Each row is a point. Two turns around zero, p and q, are shown by what they do to some points. Where does a point land after both, in the order given? Backwards means that the second turn is done in reverse. Each puzzle has new turns, and all numbers are rounded.
In the rows, zero is written as 128.

Turn p:
[122 161  89] -> [127 168  95]
[ 99  93 127] -> [103  93 114]
[140 114 105] -> [146 120 106]
[168 145 159] -> [159 140 170]
[111 127 160] -> [105 120 155]
Turn q:
[119 108 114] -> [135 107 114]
[151  96  97] -> [169  99 129]
[ 91 117 143] -> [ 94 113 110]
[149 181 174] -> [101 182 169]
[116 118 136] -> [115 117 125]
[141 148 103] -> [154 150 121]
Where do these land?
p, then q: [ 96 101 130] -> [120  97 101]
p, then q: [152 178 149] -> [107 175 158]
p, then q: [116 113 142] -> [115 108 124]
q, then p: [126 155  89] -> [157 162 112]
p, then q: [150  93 130] -> [146  97 149]

Turn p:
[144 157 142 126] -> [149 152 143 135]
[ 89 114  82 135] -> [ 74 126 102 112]
[143 144 141 112] -> [154 141 134 123]
[124  71 131 104] -> [135  75 104 108]
[144 100 117 132] -> [130 108 104 142]
[124 181 155 159] -> [126 165 180 148]
Turn q:
[131 155 127  38] -> [ 93  98 170  58]
[133 170 129 153] -> [163 160 138 119]
[143 118 123 125] -> [126 121 112 122]
[104 108 122 157] -> [121 142 121 167]
[131 107 116 153] -> [126 136 102 149]
[126 110 151 143] -> [140 112 125 154]
Where do these land?
p, then q: [158 103 131 120] -> [125 130  88 127]
q, then p: [155 124 141 154] -> [135 135  98 152]
q, then p: [102 129 109 155] -> [112 156 151 142]
p, then q: [165 140 138 113] -> [153 132 103 104]
p, then q: [ 41 138 138 109] -> [ 92  81 196 124]
p, then q: [146 134 111 117] -> [128 147 119 110]

Turn p:
[ 90  71 108 130 114 129] -> [116  62 102 133 132 138]
[124 165 136 136 112 134] -> [111 158 128 122 105 134]
[126 156 156 143 158 150] -> [107 154 168 148 128 126]
[131  77 126 112  95 125] -> [160  83 106 127 114 143]
[102 138 165 143 146 134] -> [100 125 165 139 111 117]
[166 137  91  93 146  70] -> [170 146 109  80 170  92]
[136 139 141 175 114 160] -> [111 150 122 176 103 136]
[149 140 101  92 139 121] -> [150 145 123  99 161 137]
Turn q:
[141  95 132 121 129 137] -> [131 100 140 130 118 146]
[ 87  82 121 145 132 138] -> [ 74 113 133 115 111 154]
[124 168 140  98 158 165] -> [164 174 128 108 141 159]
[ 97 112 109 101 109  98] -> [108 102 109  86 132 108]
[127 104 194 125 138  97] -> [129 120 197 110 110 105]
[169 171 130 153 123 160] -> [164 161 114 179 123 132]
[139 154 101 140 107 148] -> [137 141  87 152 124 129]
[140 137  96 141 128  82] -> [115 112 114 144 165  91]
Where do these land?
q, then p backwards: [119  67 107 125 128 170] -> [ 84 105 126 111  90 171]
q, then p: [160 159 139 127 172 125] -> [135 166 163 154 138 105]
p, then q: [137 179 119 163 144  88] -> [123 155 115 106 166  73]
q, then p: [171 132 152 149 145  95] -> [138 130 150 155 109  77]
p, then q backwards: [141 144 125 108 100 154] -> [120 133 132 116 137 172]
p, then q: [133 110 123 126 130 110] -> [128 106 134 132 141 125]
q, then p: [110 153 156 111 120 146] -> [142 161 127 102 115 144]
p, then q: [ 80  75 115 136  97 162] -> [ 80  93 112 132  93 178]
p, then q: [100 132 117 107 115 102] -> [135 105 117  90 133 134]

Turn p:
[ 94 110 126  80 136 147] -> [105 132 135  93 165 160]
[153 161 118  94 117 142] -> [156 149 126 100 104 154]
[168 132 124  98 146 136] -> [171 136 130  97 133 127]
[106 131 110 171 116  99] -> [ 98 119  98 161 111 108]
[112 119 145 150 117  88] -> [ 95 137 131 147 122  93]
[ 78 139 118 171 140 101] -> [ 89 134  93 178 138 119]
[145 108 113 107 132 147] -> [144 108 130  98 137 136]
[117  94 149 161  99 136] -> [100  92 160 149 119 117]
[179 158 149 121 149 156] -> [194 143 149 131 122 138]
Turn q:
[169 111 134 147 124 119] -> [164 109 111 113 140 116]
[126 120 108 136 148 138] -> [126 127 122 154 144 121]
[145 127 127 147 136  80] -> [150 133 100 121 106  94]
[101 112 122 155  64  93] -> [149  91 147 133  58 128]
[108 133 130  31 125 152] -> [ 40 125 123 100 141 169]
[121 114 148 128 146 124] -> [120 129 139 120 138 103]
[140 153 139 137 146 158] -> [141 157 137 128 158 142]
[114 153 116 143 135 160] -> [133 152 144 156 140 150]
Where do these land?
q, then p: [132 118 143 103 154 124] -> [113 149 108 121 151 128]
p, then q: [120 110  96 143 135 108] -> [115 111 110 157 113 113]
p, then q: [102  97 162 152  84 135] -> [122 117 190 119 108  99]
q, then p backwards: [100 167 129 144 156 111] -> [127 167 157 128 126  93]
q, then p: [113 102 123 123 142 154] -> [118 124 133 152 159 115]
q, then p: [120 177 102 130 117 103] -> [130 121 116 136  78 161]
p, then q: [185 160 159 121 114 137] -> [165 128 120  70 125 156]
p, then q: [107 100 113 122  80 119] -> [ 87 103 158 133 103 129]
q, then p: [174 121 126 113 169 162] -> [161 133  88 130 178 128]
